Each row of a before or after table is a point. One or more steps were done to the points. Then noise was added and the rows were shuffled. The steps act on how far a point lies along the listed directions, d1 being the first. What was done? A step turns or swaps two directions, mirrors them in a line or flattens them onto one, adds a multiple of one to another, or multiplies one. Angles are multiples of 10 degrees, from the lower direction toward the higher: turns from -170 to 170, lines from 10 to 170 but not 90. Use the fewest steps. Two steps may share a direction if one is a turn and the other turns, adds or multiplies; they go together, in the order done. Otherwise the lowest direction goes first.
In the rows, 128 means zero.

Directions:
(1): [133 127 174]
(2): [146 170 127]
(3): [ 86 146 133]
Before:
[[141 116 160]
 [106  98 161]
 [129  95 131]
 [156 173 132]
 [126 104 115]
 [ 70 132 111]
 [141 127 153]
 [101 117 143]
 [ 78 146 165]
 [ 97 100 103]
 [104 126  97]
 [ 93  98 115]
 [133 126 141]]
After:
[[ 67 152 165]
 [135 177 131]
 [148 132 151]
 [142 137 102]
 [153 144 143]
 [ 65 176 112]
 [118 157 168]
 [105 124 162]
 [152 146 105]
 [120  92  90]
 [119 143 173]
 [136 133 118]
 [112 159 136]]
Steps: turn d1 and d2 by 140 degrees; multiply d3 by 1.3

Directions:
(1): [166 163 130 116]
(2): [144 103 170 115]
(3): [ 97 147 139  91]
(4): [142 103  98  95]
Before, 14 rows:
[[107 107 127 115]
 [163 149 148 128]
 [115  92 130 126]
 [170 129 135 102]
 [ 99 123 119 107]
 [173 128 120 114]
 [162 131 109 109]
 [115 118 111  92]
 [103 140 130 113]
 [126 163 141 146]
 [207 134 110 126]
 [ 60 145 160  75]
 [166 115 131  90]
 [107  72 117 118]]
After:
[[170 153 122 139]
 [104 155 119 110]
 [168 182 118 173]
 [123 113 113 110]
 [146  97 104 131]
 [136  93 137 123]
 [129  94 111 120]
 [136  76 154 147]
 [135  81 105  54]
 [159 148 122 149]
 [142 174 129 124]
 [181 135 119 141]
 [157 147 111 150]
 [134  99 148 133]]
Steps: turn d1 and d2 by -40 degrees; turn d3 and d4 by 80 degrees

Directions:
(1): [156 179  96 121 112 121 110 105]
(2): [134 140 154 116 130 149 176  84]
Before (12 x 8):
[[142 136  98 135 135 123 115 145]
 [113  84 180 114 145 149 161 127]
 [ 98  75 196 122 160 159 191 123]
 [108 114 138 154 147 123 100 154]
 [121 116 152 112 129 137 151 126]
 [ 69  58 137 146 133 143 131 178]
 [129 109 155 123 126 143 154 121]
 [128 127  85 124 111 117  56 172]
 [143 158  97 133 127 110 100 116]
 [112  92 150 136 144 138 123 147]
 [148 152 128 129 134 142 144 103]
 [153 161  70 143 110 120  81 152]]
After, 12 rows:
[[139 171 116 141 136 125 104 113]
 [131 105 121 139 118 122 100 154]
 [140 143 105 133 123 126  95 140]
 [147 154 138 124 120 165 185  75]
 [158 177 120 100 104 156 145  62]
 [120  99 144 140 149 140 137 140]
 [143 146 119 128 134 138 162 112]
 [124 113 131 121 131 115 108 155]
 [128 113 105 130 123 106  65 177]
 [128 131 147 129 136 137 162  90]
 [134 172  60 132  95 114  75 140]
 [124  98  89 140 136 101  50 198]]
Steps: turn d1 and d2 by 120 degrees

Directions:
(1): [ 79 145 129 162 144 144 137 112  88]
(2): [144  86 125 154 166 134 139  88 147]
(3): [103 105 180 127 124  78 130 128 128]
(4): [117 124 118 174  86 128 156 144 162]
Before (10 x 9):
[[145 113 120 146 161 168 146  81 125]
 [203 139  71 101 119 172 109 128 163]
 [ 89 108 105 177 117 120 143 110 142]
 [140 165  70 114 190 180  93  90 102]
 [109 166 118 130 127 172 116 139  86]
 [170 140 121  82 118 113 129 146 136]
 [141 131 107 122 106 127 130 166 166]
 [164 168  76  78 123 156  85 144 116]
 [137 118 157  83 115  62  98 143 134]
 [116 132 136 109 160 133 132 111 104]]
After:
[[102 165 106 142 119 131 114 133 127]
 [148 108 101 141 142 139 137 131 170]
 [ 91 147  93 138 110 133 121 132 115]
 [166 107 100 130 119 123 116 125 169]
 [167 100 127 124 149 114 150 108 151]
 [156 107  90 176 133 162 145  94 166]
 [108 138 147 108 131 118 135 131 112]
 [143 147 130 109  91 140 114 168 135]
 [ 94 153 134 155 123 158 150 113  96]
 [150  85 149 107 162  77 106  99 142]]
Steps: turn d1 and d2 by -80 degrees; flatten d3 and d4 onto the line at 140 degrees

Directions:
(1): [159 107 120 132  82  96 119 149 155 139  87]
(2): [ 96  79  79 111 141 110 142 108 148 118 133]
(3): [129 146 105  87 143 120  65 123 108 124 107]
Before, 14 rows:
[[105 109 121 123 131 123 148 105 126 118 159]
 [ 78  59  64 114 136 112 175 105 158 111 139]
 [141 148 134 122 104 135 143 132 121 135 137]
 [148 120 154 145 107 114 128 143 122 135 126]
 [156 143 139 115  98 109  83 155 128 136  99]
 [141 114 133 147 103 123 138 127 144 139 123]
 [103  94  78 114 148 126 160 104 142 121 152]
 [178 154 129 114  96 109  77 149 118 138  87]
 [ 92  99 112 155 123 115 189 120 174 123 153]
 [125 112 115 151 117 119 169 114 145 126 137]
 [103  86 100 128 146 103 175 123 152 122 169]
 [128 155 147 131 143 139 123 116 117 141 128]
 [146 175 141 108 128 127  72 131 104 139 102]
 [ 90  73  90 123 134 124 174 106 152 113 175]]
After:
[[122 138 123 118 140 138 102 110 112 127 137]
 [142 161 187 174 116 149 168 135 123 143 144]
 [113  73  54 100 131 101 140 110 158 119 124]
 [109  83  62  85 142  78 116 123 149 123 131]
 [121  96 101 107 107  97 120 116 139 123 125]
 [ 94 115  61  84 139  95  86 111 151 115 109]
 [ 70  47  26  80 146  97 140  97 156 105 122]
 [101  62  47  80 122  89 110 108 157 113 128]
 [119 163 176 145 145 157 144 132 107 129 168]
 [142 156 133 114 108 138 127 132 112 135 132]
 [149 144 154 144 115 124 129 130 133 146 111]
 [122 128  83 105 138 110 103 103 123 120 118]
 [135 177 173 157 147 166 161 124  95 128 173]
 [136 146 152 125 138 131 100 132  96 127 139]]
Steps: turn d1 and d3 by 170 degrees; multiply d2 by 1.3

Directions:
(1): [147 121 180  80 148 163 117 125 124 106  87 134 108 134]
(2): [136 107 157 143 103 163 101 132 115 182 152 152 123  91]
(3): [138 121 139 121 133 125 136 144 196 177 124  93 114 153]
(4): [103  79  82  91 117 174 129 144 119 125 136 108 143 140]
Before:
[[154 139 175 134 130 119 120 130 140 146 121 128 109 109]
 [135 139 125  93 166 102 148 128 168  75  89  89 120 173]
 [135 173 118 131 139  66 168 137 165 111 110 106 124 145]
 [124 167 119 179 122  67 125 123 125 119 142 145 125 112]
 [116 155 110 124 146  97 158 134 181  99 108  97 137 168]
 [115 127 105 153 109 127 123 126 107 137 160 129 146 123]
 [140 146 177 150 135 100 100 124 168 160 104 139 116 129]
 [124 155 114  84 157 107 137 129 138  69  83 113 127 175]]
After:
[[132 150 137  67 152 129 129 127 134  73  69 124 120 170]
 [144 165 190 170 135  84  94 109 141 136 106 162 121 109]
 [117 124  94 144 120 122 133 133 123 140 155 115 148 139]
 [145 188 138 134 152  62 157 126 143  86  99 124 122 142]
 [132 188 135 181 133  40 127 117 144 121 132 140 115 123]
 [139 136 150  87 170 121 133 124 137  61  81 110 118 160]
 [156 153 178 158 126 103 122 121 128 141 127 142 114  97]
 [119 159 125 110 146 108 152 130 153  71 102 118 135 158]]
Steps: turn d1 and d2 by 20 degrees; multiply d3 by 0; multiply d4 by 1.6

Directions:
(1): [109 107 149  83 110 129 169 172 129 148 132 113 120  97 163 133 111  82]
(2): [138 156 117 113 104 118 139 140 104 120 105 131 155 136 200 127 140 184]
Before:
[[115 100 151  94 117 112 163 161 140 142 146 113 112  94 134 134  95  63]
 [126 114 138 105 102 134 164 151 122 157 115 119 137 116 162 137 115 104]
 [116 142 138  96  98 115 152 160 116 130 125 123 134 115 177 139 124 123]
 [149 162 101 146 104 112 110 112 105 100  94 135 166 155 166 114 147 209]
 [132 148 120 129 115 116 120 127 114 122 102 123 149 153 182 127 158 206]
 [100 106 151  54 114 128 189 198 119 153 127 116 122  93 187 133 116  69]
 [ 99  92 147  81 109 125 178 174 141 152 137 115 104  77 153 137 104  65]
 [112  95 150  75 120 124 160 166 141 152 123 129 130 106 155 142 111  69]
 [135 125 121 113  94 114 147 146  97 131 107 129 131 127 175 134 113 137]
 [125 140 146 112 114 116 144 165 128 124 128 136 113 114 157 132 116  88]]
After, 10 rows:
[[104  81 144 120 139 134 144 137 160 148 152 121  87  88  72 135 106  47]
 [125 132 147 125 127 120 133 155 138 125 137 137 101 114 121 133 114  71]
 [133 146 120  99  82 112 152 155 103 119  95 122 164 126 211 120 131 175]
 [ 95  83 156  89 147 137 161 168 146 156 150 116  94  94  93 135 109  23]
 [106 123 147  99 110 120 152 158 130 138 140 119 117 105 141 141 115  83]
 [111  85 148 107 144 129 133 138 158 149 137 133 115 114  91 140 110  50]
 [124 108 131 106  99 118 154 154 108 140 118 123 115 114 153 136 102  99]
 [123  96 145 129 142 118 132 127 152 135 156 121 101 108  72 129  99  60]
 [116 130 138  94 102 117 153 162 117 137 107 112 140 127 207 131 144 166]
 [121 100 144 118 117 139 154 140 133 160 128 118 124 114 120 137 108  77]]
Steps: turn d1 and d2 by -50 degrees

Directions:
(1): [141 109 158 141 105 133  66 132 151 116 134 141 101 139 173 160 109 134
 179 144]
(2): [136 144 144 105 112 137 110  98 113 106 155  90  82 136  73 165 107 101
 103 134]
(3): [167 134  79 160 176 113 112  91 134  92 147 152 134 126 104 123 133 108
 165 113]
Before:
[[149 136 122 116 108 125  95  83 125 106 143 107  85 138  87 176  95 104
  137 132]
 [114  86 197 129  83 161 108 174 167 153  88 131 121 136 208 137 130 163
  159 153]
 [150 124 112 163 135 132  92 114 146 103 137 149 123 139 135 156 119 135
  180 136]
 [160 160 131 108 123 137 102  66 105  84 159  84  76 141  34 173 115  96
  102 112]
 [147 112 121 138 123 118  95 139 149 126 131 131 120 131 152 136 130 139
  159 131]
 [119 141 167  92  76 148 135 146 118 155 126  71 109 126 136 143  99 126
   75 147]
 [ 82 152 144  84  99 140 144 123 102 146 151  72 108 133  61 138 125 106
   60 123]
 [136 142 134 102 107 125 121 115 115 107 160  94 101 132  96 146 107 109
  107 144]
 [129 118 178 116  85 146  96 157 150 155 127 129 112 137 153 160 107 135
  139 142]]
After, 9 rows:
[[160 104 157 159 111 132  43 127 164 110 121 161 111 144 197 163 122 153
  214 130]
 [122 123 137 129 124 131 151 171 147 175 105 153 166 120 154 108 134 148
  127 121]
 [131 128  90 158 151 124 153 131 132 123 116 150 162 125 128 112 142 149
  145 121]
 [129 123 158 120  89 141 108 159 141 154 118 101 124 130 188 133 103 136
  127 150]
 [137 113 141 134 109 119  92 149 144 114 138 138 124 132 176 132 115 139
  172 147]
 [102 116 174 122  79 145  50 144 147 134 146 118  93 145 162 167 106 125
  164 140]
 [138 103 114 150 114 113 100 133 160 135 107 165 135 132 180 137 118 145
  189 131]
 [102 122 135 118 135 151 209 160 134 165  81 118 172 117 132  84 167 150
   87 122]
 [140 122  93 134 141 110 144 147 138 141 122 128 152 124 130 103 148 146
  127 119]]
Steps: turn d1 and d2 by -110 degrees; multiply d3 by 0.7

Directions:
(1): [144  90 126 117 200 149  93 134 144 177 170 136 148 169 165 138 120 135
 153 133 154 140 123 168 124  98 161 123 136 140 142 115]
(2): [113 104 152 123 117  93 132 129 168 161 135 146 122 101 101  71 123 141
 136 185 140 137 160 132 105 142 133 144 103 100 120  59]
(3): [118 111  99 116  90 105  93 128 114 162 114 116 131 116  92 129 111 160
 124  79 138 124 132 183 145 110  90 112 114 192 101 103]
(4): [124 173 138 103 182 132 134  72 104 137  99 103 130 146 115  77 140 157
 119  96 113 109 129 119 149 159 159  95 108 132 154  97]
(5): [ 93 133 167  94 133 149 131 118 101 137  96 169 117 137 126 138 149  89
 134 108 122 179 132 134  95 133 106 189 134 170 167 108]
Before (12 x 32):
[[ 84  91 154 111  97 131 114 134 121 171 113 165 119 122 110 148 124  90
  142  95 146 185 144 175  86 132  85 183 129 187 132  85]
 [129 148 130 158 102  78 154 120 140 104 102 120 127  84 106 118 124 134
  113 145  97 100 135 108 131 159 113 115 115 106 122 138]
 [134 137 106 113 162 107  86 101 130 186 142  80 133 150 106  95 122 174
  121 125 147 102 138 164 134 131 160  91  97 156 128  84]
 [111  85 126 111 147 128  92 124 139 195 141 155 155 140 122 131 111 149
  143 121 171 150 123 193 114 109  96 126 121 186 104  80]
 [ 87 143 155 113  53 146 141 141  99 119  64 159 107 100 114 162 131  73
  112 104 115 159 120 116  96 136  82 184 140 163 163 155]
 [128 133 131 151 101  90 140 128 168 110 131 125 137  85  81  79 112 127
  136 173 118 122 154  95 126 158 131 102 100  69 116  96]
 [155 132 111 158 144 110 118 133 151 124 148 108 150 124 144  93 123 166
  114 139 131 102 110 120 154 111 153  76 133  80 107 150]
 [123 123 127 130  82 122 136 149 124 113 114 145 115 103 147 160 125  90
  117 143 135 132 142 113 131 150 112 157 132 115 127 153]
 [ 82 136 137 101 128 129 128  92 111 166  65 134 111 135  83  93 130 126
  139  91 120 136 143 155 127 154 109 152 116 176 159  73]
 [106 116 137  85 126 126  93 120 121 160 100 150 132 136 100 166 152 130
  111  87 141 149 129 183 130 113 104 140 111 212 120 102]
 [130 117 131 122 155 131 116 118 151 135 146 135 126 143 137 101 132 126
  131 146 123 117 140 102 127 126 153 139 128 106 131 119]
 [143 128 111 110 181 121 102  95 138 166 152  90 131 156 134  80 132 185
  132 129 145 111 131 140 153 135 179  80  96 100 119  77]]
After (12 x 32):
[[100 128 123 103  88 150  97 128  93 159  79 128 122 123 115 158 114 117
  120  57 130 134 113 164 128 115  92 139 133 200 147 143]
 [136 114 105 119 127 134 100 144 118 145 136 125 134 135 164 176 115 114
  123 110 149 126 131 157 155 130 134 125 135 145 127 153]
 [118 145 136 163  89  83 164 128 138  92 103 131 124  82 113 124 128 119
  117 150  93 109 134  92 121 160 110 131 122  98 129 151]
 [ 93  74 143 106 137 158  96 142 118 185 131 162 133 151 141 175 117  78
  152  84 155 193 127 195  91 113 105 176 147 200 137 107]
 [118 144 148 128  95 106 161 112 145 108 124 128 100 103 108  69 150 134
  118 181 123 135 144  71 117 168 147 139  99  49 111  84]
 [109 157 159 122 112 116 152 111 140 128 115 127  97 113 101  91 155 103
  109 193 123 132 153  86  87 169 151 165 106  93 150  97]
 [143 142 132 158 146 114 141 132 154 106 142 126 142 123 154  93 138 134
  116 165 123 120 114  83 139 125 156 103 136  58 127 157]
 [132 101 117 126 117 111 106 132 157 136 147 127 126 130 119 107 118 144
  128 135 129 108 139 114 136 119 134 124 126 115 105 120]
 [ 98 131 173  77 154 147 117 114 116 144  95 173 128 148 116 166 177  98
  111 111 134 167 129 155 106 135 121 175 117 188 152 106]
 [127 121 122 170  73  97 144 157 177  92 145 135 137  80  96 124 109 102
  140 184 117 135 147  91 121 140 109 123 120  70 105 130]
 [107  90 160 106 187 168 114 132 136 170 152 187 158 163 172 160 137  94
  157 149 163 182 115 161  83 114 120 171 143 162 140 109]
 [ 63 138 151 118  61 108 159 107 117 131  42 150  87  92  58  89 135 103
  131 125 105 139 158 119 112 174  83 180 113 148 148  77]]
Steps: add -1.5 times d4 to d1; turn d2 and d4 by -50 degrees; mirror d3 and d5 in the line at 60 degrees
